Each row is a point. The last column is the point's height on a tilted bowl or saddle (a function of degree 2), plus a little noise. Along how many of its main directions does it bend up, bend down or stay straight?

Points (11 x 3):
[[ 2.4  2.4  0.7]
 [-4.8 -3.0  1.3]
 [-0.6 -5.6  6.0]
 [ 5.4  6.2  6.0]
 [-0.8  5.2  5.6]
 [ 4.6  1.9  0.0]
 [ 0.1 -5.4  5.7]
 [-3.7 -2.5  0.8]
 [-3.3  1.0  0.6]
 [ 2.4  4.0  2.5]
 [-3.3 -2.5  1.0]]
Directions: 1 up, 0 down, 1 straight

Points (15 x 4):
[[-1.3 -5.8 -0.8  4.0]
 [ 1.5 -1.7  6.0 -3.2]
 [-2.8 -1.9  5.2  0.5]
 [ 0.2  0.9 -6.5 -0.9]
 [ 6.1 -3.2 -5.7  6.1]
 [-5.0 -2.9 -1.4  1.4]
 [-2.6 -0.4 -4.6 -2.3]
 [-3.4  4.9  5.4 -4.9]
 [-2.6  4.1 -2.2  0.2]
 [-0.2  0.9  0.5 -1.2]
 [ 1.9  3.2 -5.5  3.3]
 [-3.9 -5.3  7.5  8.2]
 [ 3.8  2.0  2.3 -1.6]
 [ 0.2 -0.4  1.2 -0.9]
 [ 2.0  4.1  3.8 -4.6]]
Directions: 2 up, 1 down, 0 straight

Points (38 x 7):
[[ -0.6   0.0   7.6   4.0   4.7   4.0   4.3]
 [  2.8  -0.8   5.8   0.3  -3.0  -1.1  -0.9]
 [  0.5   3.2  -0.5  -1.1   2.0  -3.1  -0.1]
 [  6.5  -1.6  -0.2  -0.9   4.5   0.9   0.0]
 [ -1.8  -1.7   2.7  -5.8  -5.0   4.5  -3.0]
 [ -2.7   1.6  -1.2   5.4  -0.4   1.6  -2.4]
 [ -6.2  -3.4   2.9  -2.1   0.2  -6.6   6.4]
 [ -2.4   4.3  -1.1   2.3  -1.7  -3.3  -0.2]
 [ -1.4  -0.3  -5.3  -1.6  -5.2  12.0 -12.2]
 [ -3.7   3.4  -1.5  -5.7   1.7   3.5  -0.4]
 [ -0.6  -7.8  -1.0  -3.2   2.2   4.9  -1.8]
 [  1.9   2.0   0.0  -6.3   2.1  -2.4   1.7]
 [  1.2  -7.8  -4.9   3.0  -0.8  -4.0  -6.0]
 [  6.6   1.1   0.6  -2.0   2.3   1.9  -1.1]
 [ -1.9   0.7   1.0  -2.0   0.3   3.5  -0.1]
 [ -2.0  -2.5  -0.8  -3.3  -6.7  -0.9  -0.6]
 [  1.6  -1.8  -1.0  -2.7   3.7   5.9   0.5]
 [  1.2   4.0  -3.0   4.3  -3.0  -1.2  -5.9]
 [ -1.7   5.1  -3.8  -2.4  -0.8  -2.1  -0.2]
 [ -1.6  -4.3  -0.4  -0.1  -1.7   1.1  -0.7]
 [ 10.0  -4.0  -2.2  -0.2   5.5  -1.3  -1.8]
 [ -1.6  -1.5   5.8  -4.8   1.1  -3.6   2.7]
 [  4.2   4.9  -1.5   4.8  -0.3  -1.8  -7.0]
 [  6.3   6.5   1.0  -2.6   0.5  -1.9  -5.5]
 [  1.6   3.3   1.9   4.6   4.4  -2.7  -2.6]
 [ -2.4  -3.0   2.5   3.8  -3.9   4.2  -0.1]
 [ -5.5   3.4   5.4   1.3   5.9  -0.7   0.7]
 [  4.5  -2.1   2.4  -6.1  -0.5  -4.7  -0.4]
 [ -5.0  -1.5  -1.8   0.3  -6.7   4.5  -3.8]
 [  2.8  -5.4  -4.5  -2.4  -1.4   2.1  -3.7]
 [ -4.4   2.2   0.0   1.6   4.9  -3.7  -0.2]
 [  8.4  -0.9   1.1  -2.5  -0.9   1.8  -3.7]
 [  1.9   7.6   1.4   3.6   2.8  -3.8  -5.3]
 [ -4.8   0.9  -0.6   5.7   2.1   0.7  -1.6]
 [ -1.5   6.2  -1.6   1.4  -3.7  -2.5  -2.4]
 [  3.6   6.5   3.1   0.9   3.4  -0.2  -3.4]
 [ -2.1  -4.0   2.2  -7.3  -5.3   1.9  -1.8]
 [ -0.7  -2.2  10.7   2.7  -6.0  -1.4   3.9]]
Directions: 2 up, 4 down, 0 straight
